Each row of a before or after table is a point. The points were changed in one or more steps. Then noise was added and the rows were shuffled. The steps act on how far a point lies along the listed directions, d1 being the first. Name the steps. A step turns or swaps two directions, mirrors them in a line or flattens them onto one, adds a multiple of one to another, or multiplies one. Angles are multiples of 10 degrees, from the lower direction toward the higher: turns from -170 to 170, lines from 10 to 170 but not 90. Use the fewest steps. Two steps may share a direction if one is a turn and the other turns, adds or multiplies; they go together, in the order done. Otherwise the lowest direction goes first.

Directions:
(1): [-0.18  0.36]
(2): [-0.36 -0.18]
Before (13 x 2):
[[ 0.17 -0.32]
 [ 0.36  0.04]
 [ 0.09 -0.24]
 [ 0.31  0.61]
 [ 0.19  0.56]
 [ 0.54  0.30]
 [ 0.21  0.04]
 [-0.14  0.00]
 [ 0.15 -0.26]
 [ 0.32 -0.25]
 [-0.23  0.13]
 [-0.07  0.40]
 [ 0.12 -0.20]]
After, 13 rows:
[[-0.24  0.32]
 [ 0.23 -0.16]
 [ 0.12  0.52]
 [ 0.25  0.04]
 [-0.32  0.07]
 [-0.17  0.00]
 [ 0.18 -0.18]
 [ 0.48 -0.16]
 [-0.01  0.47]
 [ 0.51  0.31]
 [ 0.42  0.07]
 [ 0.34 -0.23]
 [ 0.27 -0.19]]
Steps: add 0.5 times d1 to d2

Directions:
(1): [0.17 0.37 0.32 0.24]
(2): [-0.22 -0.29  0.44  0.02]
(3): [ 0.42 -0.11  0.15 -0.34]
Before, 8 rows:
[[ 0.01  0.61  0.08  0.37]
 [-0.12  0.02  0.34  0.04]
 [ 0.06  0.01  0.70  0.43]
 [-0.39 -0.32  0.03  0.38]
 [-0.39  0.28 -0.10  0.54]
 [-0.27 -0.38 -0.04  0.02]
 [ 0.19 -0.09  0.07 -0.10]
 [-0.04 -0.04 -0.25 -0.07]]
After:
[[ 0.07 -0.28  0.69 -0.02]
 [ 0.02  0.10 -0.21  0.10]
 [ 0.27  0.19  0.11 -0.16]
 [ 0.38 -0.43  0.18 -0.20]
 [-0.05  0.24  0.62  0.23]
 [-0.17 -0.15 -0.07 -0.01]
 [ 0.16 -0.34 -0.12 -0.26]
 [ 0.72  0.30  0.25  0.11]]
Steps: turn d2 and d3 by 120 degrees

Directions:
(1): [ 0.14  0.24 -0.33  0.03  0.14 -0.09  0.09  0.32 -0.64]
(2): [ 0.00  0.29  0.20  0.48  0.01 -0.17  0.38  0.36  0.29]
(3): [ 0.36 -0.33 -0.38  0.35 -0.43 -0.02  0.13 -0.15  0.03]
(4): [-0.40 -0.11  0.35  0.31 -0.34 -0.16 -0.14 -0.10 -0.42]
(5): [-0.41 -0.43 -0.34  0.08  0.20 -0.21 -0.15  0.35  0.16]
(6): [-0.27  0.00 -0.12 -0.34 -0.11 -0.34  0.59 -0.24 -0.02]
Before:
[[ 0.13  0.42  0.21 -0.14  0.20  0.13  0.00 -0.09 -0.61]
 [ 0.19 -0.54 -0.43 -0.27 -0.06 -0.05 -0.26 -0.04  0.38]
 [ 0.22  0.35  0.39  0.23 -0.43  0.19 -0.32 -0.27 -0.13]
 [ 0.61  0.06 -0.64 -0.33  0.11  0.12 -0.08  0.22 -0.50]
 [-0.38 -0.13 -0.17 -0.21  0.25 -0.02 -0.16 -0.05 -0.17]
 [ 0.45  0.16 -0.38  0.17 -0.11  0.03  0.21  0.13 -0.05]
 [ 0.09  0.08 -0.09 -0.51  0.40  0.29  0.20 -0.22 -0.08]
 [-0.45 -0.29  0.16  0.04  0.15  0.22 -0.65  0.18 -0.39]
 [ 0.25  0.01  0.16  0.20 -0.61  0.04  0.14 -0.56 -0.10]
 [ 0.05  0.19  0.24  0.13  0.20  0.22 -0.11  0.28 -0.22]
 [-0.13  0.13 -0.24 -0.31  0.42  0.19 -0.59  0.16 -0.83]
 [-0.46 -0.19 -0.01  0.12 -0.26 -0.18  0.00 -0.20 -0.17]
 [-0.50  0.08  0.09 -0.50  0.20 -0.23  0.22  0.07 -0.06]
 [ 0.41 -0.01 -0.11  0.06 -0.27  0.05  0.16 -0.10 -0.52]]
After (14 x 9):
[[ 0.36  0.12 -0.19  0.40 -0.21  0.08 -0.05  0.18 -0.22]
 [-0.08  0.18 -0.04 -0.50  0.49  0.09 -0.05  0.29  0.25]
 [ 0.43 -0.03 -0.33  0.04 -0.11  0.14 -0.43  0.24 -0.79]
 [-0.77 -0.30  0.01 -0.35  0.04 -0.17  0.02 -0.09 -0.41]
 [ 0.08 -0.59 -0.20  0.03 -0.18  0.01 -0.59  0.01  0.19]
 [ 0.21  0.07  0.10 -0.16  0.40  0.52 -0.31 -0.07 -0.15]
 [ 0.09  0.44  0.16 -0.24  0.21  0.07  0.13 -0.14 -0.58]
 [ 0.40  0.06 -0.07 -0.06 -0.44  0.04  0.38 -0.57  0.12]
 [-0.19 -0.08 -0.36 -0.26  0.02 -0.15  0.29 -0.19  0.22]
 [-0.39  0.09 -0.22 -0.40  0.23 -0.03 -0.32  0.00 -0.98]
 [ 0.45  0.00 -0.18 -0.04 -0.21  0.04  0.24 -0.11 -0.46]
 [-0.03  0.35  0.27 -0.08 -0.52 -0.11  0.18 -0.50 -0.15]
 [-0.22  0.15  0.30  0.06  0.03  0.00  0.16  0.13 -0.38]
 [-0.28 -0.11 -0.24 -0.26  0.32  0.04 -0.15 -0.03 -0.09]]
Steps: turn d4 and d6 by 90 degrees

Directions:
(1): [ 0.22 -0.09 -0.21  0.44 -0.50  0.15 -0.42 -0.26  0.28  0.00 -0.17 -0.27]
(2): [ 0.13  0.26 -0.23 -0.28 -0.27  0.22 -0.23  0.13  0.02 -0.09 -0.17  0.73]
(3): [-0.25 -0.09 -0.22  0.26 -0.45 -0.36  0.45 -0.19 -0.35 -0.24 -0.04  0.19]
(4): [-0.14 -0.24 -0.60 -0.13  0.09  0.34  0.01 -0.21 -0.22  0.40  0.37 -0.02]
(5): [-0.27 -0.50  0.03  0.18 -0.11  0.32  0.08  0.67  0.03  0.00 -0.22  0.01]
(6): [-0.48  0.07  0.23  0.19  0.06 -0.02 -0.64 -0.04 -0.44 -0.10  0.15  0.08]
Before, 13 rows:
[[ 0.06 -0.39  0.11  0.43 -0.21  0.00  0.04  0.35  0.40  0.04 -0.17 -0.75]
 [-0.31  0.33 -0.09 -0.20 -0.10 -0.13 -0.27 -0.39 -0.40  0.22  0.24  0.46]
 [ 0.44  0.37  0.32 -0.06 -0.12  0.11 -0.85 -0.17  0.32 -0.02 -0.27  0.07]
 [ 0.12 -0.01 -0.23  0.06  0.33  0.36 -0.14  0.12  0.24  0.39  0.07 -0.44]
 [-0.42 -0.18  0.13  0.13  0.06  0.11  0.03  0.38 -0.31 -0.04 -0.11  0.36]
 [ 0.01 -0.11 -0.25 -0.18  0.35  0.27  0.17  0.36  0.17  0.34  0.10  0.11]
 [ 0.64  0.20  0.32  0.10 -0.04 -0.14 -0.24 -0.29  0.43  0.05 -0.06 -0.62]
 [ 0.03 -0.02  0.73  0.10  0.30 -0.14 -0.73 -0.01  0.21 -0.12  0.02 -0.56]
 [ 0.22  0.45  0.37  0.11 -0.08  0.16 -0.57 -0.16  0.15 -0.23 -0.20  0.11]
 [ 0.09  0.17  0.16  0.22  0.01 -0.04 -0.23 -0.31  0.07 -0.14  0.07 -0.08]
 [ 0.28  0.08 -0.51 -0.21 -0.28  0.16  0.16 -0.16  0.07  0.20  0.02  0.16]
 [-0.29 -0.24  0.65  0.18  0.32 -0.34  0.13  0.29 -0.40 -0.16 -0.15 -0.16]
 [ 0.31  0.17 -0.39 -0.06 -0.11  0.00  0.17 -0.50  0.11  0.22  0.29  0.30]]
After:
[[ 0.18  0.02  0.23  0.03  0.31 -0.04  0.20  0.39  0.42  0.10 -0.15 -0.16]
 [-0.22  0.15  0.12  0.32 -0.46  0.03 -0.14  0.00 -0.27 -0.39 -0.26  0.40]
 [ 0.26 -0.09 -0.11  0.52 -0.38 -0.37  0.12 -0.42  0.32  0.01  0.02 -0.88]
 [-0.44 -0.32  0.13  0.34  0.20  0.11 -0.12  0.14 -0.29  0.13  0.07 -0.15]
 [ 0.39  0.14 -0.14 -0.33  0.11  0.32  0.06  0.15  0.38  0.23  0.08  0.52]
 [ 0.53  0.38  0.02  0.03 -0.51 -0.42  0.18 -0.37  0.11 -0.25 -0.18  0.09]
 [-0.03  0.08  0.23  0.26 -0.65 -0.19 -0.28  0.10 -0.11 -0.38 -0.49  0.44]
 [-0.19  0.23  0.50  0.27 -0.32 -0.72 -0.35 -0.43 -0.30 -0.54 -0.03  0.00]
 [ 0.33  0.37  0.28  0.20  0.12 -0.13 -0.07  0.07  0.41 -0.07 -0.28 -0.36]
 [-0.32 -0.12  0.17  0.18  0.22 -0.44  0.11 -0.39 -0.70 -0.01  0.21 -0.17]
 [ 0.38 -0.02 -0.21 -0.28 -0.07  0.36  0.10  0.31  0.38  0.23 -0.17  0.04]
 [-0.42  0.20  0.16 -0.37  0.15  0.25 -0.51  0.22 -0.29  0.28  0.12  0.60]
 [-0.03  0.17  0.01  0.13 -0.09 -0.01 -0.16 -0.24 -0.10 -0.20  0.06  0.28]]
Steps: add 0.5 times d5 to d1; turn d2 and d5 by 60 degrees; turn d3 and d4 by 90 degrees; multiply d6 by 1.3
